Each wall is flat, endless, passes through zero and stands at right angles to its row. A trip goes straight from one point to another. Which walls does it cross, in order?

Walls:
(1): [-7.7 18.2]
(2): [-36.5 -16.2]
(3): [ 0.5 -6.0]
(4): [13.5  4.1]
(5): [-16.2  31.3]
Trips:
[-17.8  -6.2] to [ -3.1 -18.8] -> 1, 5
[-27.3  14.0] to [-13.2 -28.9] -> 3, 1, 5
[28.0 -1.6] to [  0.1 -19.0] -> 2, 4

Walls:
(1): [ -7.0   9.6  -7.7  -2.1 -15.0 -15.0 -22.4  -2.7   7.5]
(2): [-38.0   5.4  -1.0  -1.0   7.2  -8.0  -2.5 -33.4  12.0]
(3): [-20.6  -4.8 -20.0 -13.1   2.5 -21.3  -2.9 -14.1 -24.2]
(4): [-19.1   8.6  -0.5  10.4 -13.5 -15.4 -32.8  10.6  -9.7]
(5): [-12.7 -28.9   8.1  31.4 -32.5  10.0   7.0   7.1  17.9]
(6): [ 10.2  13.0  24.0  -2.8  17.4 -24.1 -23.5 -14.7  30.5]
(7): [  7.0   4.2  -5.1  22.8 -47.7  -6.1 -17.5  19.8  10.7]
(8): [-28.0   2.1   5.6 -15.2 -23.1  -8.0  -5.8  -7.1  19.3]
(9): [ 41.9   2.9 -37.6   3.1 -17.6 -25.0 -10.1 -16.3 -35.3]
(10): [  1.1 -14.5  22.3 -19.1   6.1 -16.5 -13.8   7.8  29.1]
Trips:
[ 28.6  32.7   0.8 -34.7  -5.0 -33.7  17.6 -25.0  24.6] to [  5.8  12.2  -3.8 -23.6 -18.6  34.0  -9.3 -40.9  -4.7] -> 10, 6
[ 16.4  21.7 -12.7 -13.9 -11.2 -34.0  13.9 -17.1  10.9] to [ -5.5  12.8  -1.1  -1.9  17.9 -11.9 -12.4 -17.3 -22.2] -> 7, 10, 4, 8
[17.1 12.0  1.2 -9.7 -5.3 31.3 34.9 13.3 40.9] to [ 23.4  -4.8  -0.6  20.2 -16.1  17.5  34.1  -1.5 -12.1] -> 8, 10, 9
[-16.4   7.4 -31.1  -0.9  19.7 -21.5 -27.3 -33.1  -6.5] to [ -7.9 -22.0 -12.7  -7.6   3.0  11.2   0.8 -12.4  -4.1] -> 6, 4, 1, 5

Walls:
(1): [  9.7   3.1  -9.2 -17.7 -34.6   5.5 -16.4  20.4 -23.8   9.3 -11.9  36.2
  17.3   9.3 -34.7  -8.2   3.3  -9.8]
(2): [-33.1   6.5   3.0  30.7 -29.6  -6.5  -8.3 -19.4   3.3  25.3   2.6  -5.1
  -1.8  13.7  32.7  17.8 -27.2  -1.6]
(3): [ 19.1 -17.6 -20.2  13.4  24.9  18.8 -15.4   7.8  22.0 -16.9   7.4  -9.0
   5.7  11.9   0.6   5.3  24.2   8.7]
(4): [ 18.5  -1.0  45.7 -15.4  20.1  -8.2   9.8 -19.3   1.7 -19.5 -22.5   5.8
  -1.0   3.5   3.8 -12.2 -30.0  33.9]
(5): [ 17.9  -6.9  -7.8  38.2   4.0 -13.5   5.2 -11.3  23.2 -15.8  13.8 -12.0
  12.0   8.4  20.0  15.1 -11.2 -20.0]
(6): [ -0.2  32.0 -24.3   5.5 -10.6 -40.8  20.4   5.8  -9.7 -11.7 -12.1   9.9
   0.7  -4.9   3.1   8.1 -12.8  12.3]
Trips:
[  2.6 -22.1   4.2 -18.3  14.2  -8.4  -5.9   5.4 -25.5 -17.0   5.5  11.2
  12.9 -27.0   3.0   9.3   4.2  19.8] to [ -1.5  17.0   4.9  10.2 -28.5  18.8  50.0  10.9  23.4  20.4   8.7  -6.6
  18.1 -12.6   3.4  -2.6 -11.7   2.3] -> 3, 1, 2, 5, 4
[ -9.0  -2.2  -2.5  -0.5  12.3  -6.4 -22.6  -2.6 -39.7   7.4 -33.4   3.9
  22.7 -13.0  -8.6 -24.6  25.3  18.5] to [ 26.2 -45.0 -21.1 -14.5 -22.9  16.8  -6.6  10.5  22.3 -22.6  19.6  -9.0
  29.0  13.5   3.7  50.2   1.2  25.8] -> 3, 6, 4, 5
[ -8.3  18.8  -9.4   5.7  17.3  -7.2   7.7   0.2  -9.6  19.0  14.8 -16.4
  -5.0  21.2  23.2 -10.8   1.3 -27.7] to [ 11.5  35.8   5.0  16.8  -9.3  15.0 -10.5  35.1   2.7  -2.8  15.3 -15.6
  -6.4 -23.5  10.3   4.1 -11.1  -6.3] -> none
